Each row of a before or after table is a point. The points were changed in one or more steps. Then noise was added and the rows were shuffled. The steps act on how far a point lies along the listed directions, d1 being the first. Write out the steps. A step turns or swaps two directions, mirrors them in a line or flattens them onto one, adds a multiple of one to another, or multiplies one. Angles are multiples of 10 degrees, from the lower direction toward the higher: turns from -170 to 170, lines from 10 to 170 but not 90. Use the fewest steps. Two steps may share a direction if one is a turn and the other turns, adds or multiplies; they go together, in the order done. Otherwise the lowest direction goes first.

Directions:
(1): [-31 -28 -43]
(2): [ 43 -40  -5]
(3): [-27 -33  41]
Before (8 x 3):
[[  3  50   7]
 [ 16  17   5]
 [-45 -42  -5]
 [ -2 -50  16]
 [-12 -52  23]
 [-10   9  13]
 [ 38  20 -12]
 [  3 -20   9]]
After (8 x 3):
[[ 17  33 -68]
 [-63 -19  59]
 [  1   5 -28]
 [  6 -17   7]
 [-31 -12  22]
 [ 42  -7 -50]
 [-62 -36  77]
 [-21 -15  91]]
Steps: turn d1 and d2 by -160 degrees; multiply d3 by 2

Directions:
(1): [  9 -33  24 -39   2   5 -77 -36   9]
(2): [ 55   2  15 -27 -38  44  43 -30  22]
(3): [ 3 13 42 -2 82 40 10  8 11]
Before (10 x 9):
[[ -3  12   3   8  11   7  31   9   1]
 [ -9  -3 -22  -5  -6 -13 -15 -12  -4]
 [ -9  20   6  16   4   5  31  13  -1]
 [-12   6  -2   2  15   2 -21  -7  -5]
 [-16 -15 -22  10 -21 -30 -39   5  -7]
 [-18 -11 -14  10  12 -15 -10   5 -17]
 [ -1  20  -3  14  21  16  45  15   8]
 [ -8 -18  -2 -14  -6 -15 -33   3   1]
 [  7   9  -4  13  -2  11   8  10  -2]
 [  5   9   0   3   1  10  29   8  -3]]
After (10 x 9):
[[  6  21 -13  25  -1   9  33  24  -5]
 [ -9  54 -24  52  26  16 120  50   1]
 [ -9  -3   5  -9  17   3 -43 -17  -3]
 [  0  27 -11  24   2   7  72  28  -8]
 [ -9  34 -11  32  12   6  79  31  -6]
 [ -6 -11 -20 -14 -11 -14 -34 -20  -1]
 [-15  47  -9  46   6   4  90  41  -7]
 [ -2 -40  11 -37  -7 -14 -80 -20   7]
 [-18 -13 -15  10  11 -17  -7   6 -17]
 [-11 -30 -18  -5 -30 -33 -70  -9  -5]]
Steps: multiply d1 by 3; multiply d3 by 1.3

Directions:
(1): [ 57 -52  50  -2  14   5  19 -46 -21  41 -34  23  46  -3 -11 -50  26 -29]
(2): [-17  24  29  58 -35  10  61  -1 -29  35 -36  12 -48  18  23  26  52  33]
(3): [ 35 -32 -15   1 -55  16 -32  12   8 -19  34  -6 -63 -10  55 -51  41 -35]
(4): [-14  51  43  49  12  54 -79   2  26  19  22  22  26  35  -2 -26  15   9]
Before:
[[ 36 -28 -14 -48  20 -26 -22  -4  11  -2  12  -1  52 -26 -13 -27 -51 -43]
 [-20  34  17   6  21   1 -44 -14  18   2  23  10  49 -10 -21   8 -42  14]
 [ -9   4   2  -9  39  -5 -36 -28   6  14 -15  -1  72  -1 -41  18 -22  -4]
 [  7  30   7  29   2  30 -26   2  13  14  12   6  15   0  15 -18   9   1]
 [ -1  -1  -5  -5 -44  -3  23  20 -15 -17  13   7 -50  -1  25  27   7  16]
 [ 55 -70  -7 -58  -1 -41  22 -23   0  -5  -3  -1  29 -41  16 -59   6 -47]
 [-24  -6  11   2  21  -1 -12 -22  -9  12 -24   1  45  12 -19  12 -13  17]
 [ 74 -67  -7 -25 -13  -4  -6 -31  -2 -10  22  -5   4 -23   4 -50   4 -49]
 [ 34 -59  10 -50  15 -17 -17 -27   1 -14   4   3  51   2 -13 -18  -5 -43]
 [-25  58  45  39  36  36 -44   5  35  28 -14  19  54  31 -50  22  -5  25]
 [ 16  38  23  25   3  33 -54  -6   9   1  18   5   0  22  -3 -27  11  14]
 [-10  32 -16   4 -34  12   1  31   6 -15  23 -10 -46   4  17  24   6  10]]
After (12 x 18):
[[ -54   57   32   25   70   -6  -11  -33   -4   43  -47   13  110   20
   -75   63  -34   40]
 [   7   10  -31  -10  -49    4    0   28   10  -30   35  -16  -66   -7
    34    4   13   -7]
 [ -52   23   20    8   49  -13   18  -29  -18   27  -43    1   69   23
   -54   54  -34   46]
 [  -3   28   -4   45  -21   23    6   12    0   12    8   -3  -29   -1
    36    3   21   11]
 [  98  -75   12    1  -51   37  -67  -33   14  -17   51    6  -27  -10
    38 -109   44  -77]
 [  23  -35  -18  -30  -50   -6    1   16  -12  -32   32    0  -58  -15
    37   -5    6  -12]
 [  25   11   26   -1   25   16  -65   -9   19   27   15   15   67   -1
   -13  -41  -32  -33]
 [ -82   99   39   58   52    1   54    7    2   43  -67   13   46   38
   -78  119  -22   87]
 [  35  -32   44  -16   15   18  -53  -34   13    7   10   19   58   23
   -12  -36   15  -37]
 [  85  -71   18  -41  -13    5  -56  -29   22    6   26   14   40  -31
    38 -120   28  -76]
 [  -1   42   14   39  -30   23  -13    9   -5   -5    8   -1  -55   20
    22    2   36   29]
 [ -61   78   38   38   35    3   -9  -19    7   23   -6   18   57   10
   -41   59  -45   61]]
Steps: add -0.5 times d4 to d1; turn d2 and d4 by -60 degrees; multiply d3 by 2.5

Directions:
(1): [ 16  -7  58 -58   4  -9  -8  37 -37 -39 -45  16 -51  17 -33 -28  33  -7
  -4  24  32 -26  59 -15  63  -4   2 -23 -81  22  16  17]
(2): [-36  61  18  47   1   1 -17  -9  17 -21 -34  -5 -22 -16   7   8  16  41
 -58  19 -58  30 -14  12 -30 -19 -30 -36 -37 104 -29 -12]
(3): [-28  -5 -79 -61 -40  47  26  10 -25  43 -27 -17  -5  39 -30 -48 -30  -3
 -12  66 -24   3  35  38 -13   3 -49  28  13  13 -40   8]
(4): [ 44 -95 -54  -1  31 -27 -39 -12  18 -55 -13  -9  16  32 -44   8  22 -49
  22  -4 -63  14  -1 -16 -37  33  14 -31 -19  29 -32  -2]
(5): [ -3  -2  19 -10 -53  31  31  13  -3 -40  40  22   1  31   2  56 -25 -10
  29   5  -9  73  33 -68  43 -50  29   8  44  43 -49  10]
Before:
[[  40  -67  -44  -37   14  -21  -15   -7  -14    7  -12   -9    6    8
   -26  -15   14  -13    8   26   -6  -26   -9   23  -14   39  -12   -8
    -5  -22  -30    3]
 [  -7  -92 -121  -17  -33   27   23  -18   11   20   65  -17   74   40
   -11   27  -50  -51   53    4  -47   33    0  -14  -59   10   23   45
   102  -41  -58    7]
 [   3   63   43  -14   -1   10  -19   15  -18  -34  -37    8  -60   13
   -22  -19   18   36  -36   26   -7    6   28   -4   37  -27   -1  -23
   -37   82  -10   -5]
 [  55  -85  -23  -15   18  -29  -10    6    7  -54  -14  -12   -8   52
   -38   14    3  -36   32  -17  -29    4   24  -28    3   12   18   -9
   -14  -15  -23   11]
 [   6  -20  -44   40   24   -5   13   -4   40    1    9  -23   41  -12
     6   30    5  -10   -1  -24  -34   23  -45    8  -57   18   27    9
    44  -17  -22    1]
 [ -25   46   42  -25   -8  -10    1   22  -38  -21  -41   17  -48  -19
    -3   -9    8   38  -41   45    3  -21   44  -12   59  -28   -4  -40
   -48   71  -19   14]
 [  15  -11   42  -16   -9  -18   16   29  -23  -23   31   10  -10   15
     6    1   12  -14   26   -8   28    5   33  -24   28    3   23   -1
    -4  -18   -3  -23]
 [  24  -66  -25   -4   21  -16  -14  -18    3   34   23  -23   17  -20
    10  -13    2  -33   40  -31   11  -19   -1   36    1   39   12    9
    15  -89   29    7]]
After:
[[ 50   6  56 -40  13  -9  -9  21 -27 -26   9  22 -37  13 -17 -10  12  -2
   28 -18  66 -27  32 -32  74 -10  48   7  -3 -33  36   6]
 [ -5  -8   0 -27 -22   1  15  27 -26 -19  -1  -3 -19  33 -15 -18  10  -8
    3  30 -18  21  45  -3   3   3 -11  -8 -15  35 -43 -25]
 [-62  45 -14  88 -22  11   2 -32  42  -9  43  -7  39 -23  42  65 -17  32
  -29 -13 -78  65 -42 -15 -73 -35   6  -7  51  78 -55 -12]
 [-27  -7 -47  20   5   6 -25 -26  11  25 -28 -38  -9 -18   0 -27   9   6
  -30  21 -71  18   0  68 -43  21 -45 -20 -22  38 -25  -3]
 [ 32 -59 -33  -5  11 -19 -15   2  10 -57 -39 -18 -19  55 -44   8   6 -19
    1   8 -64  21  24 -14 -17   5  -7 -22 -32  40 -48   6]
 [  3 -33 -67  25  20   2  15  -2  36   5   3 -28  42   0  -5  21   0 -16
    1 -11 -43  25 -38  14 -62  24  18  14  47 -13 -32   3]
 [ 18  -6   6  12  20 -30 -24 -14   1  -6 -20  -2 -10 -22  -1   3  28  23
  -28  16 -18 -13 -28  22 -19  17 -17 -30 -27  28 -28  -7]
 [ 16   3  62 -39   3 -28  10  27 -44 -16   0  29 -27 -22   7   3   4   7
   12   4  71 -48  41 -37  93 -15  40 -18 -20 -28  25  22]]
Steps: add -1 times d3 to d4; turn d2 and d3 by -150 degrees
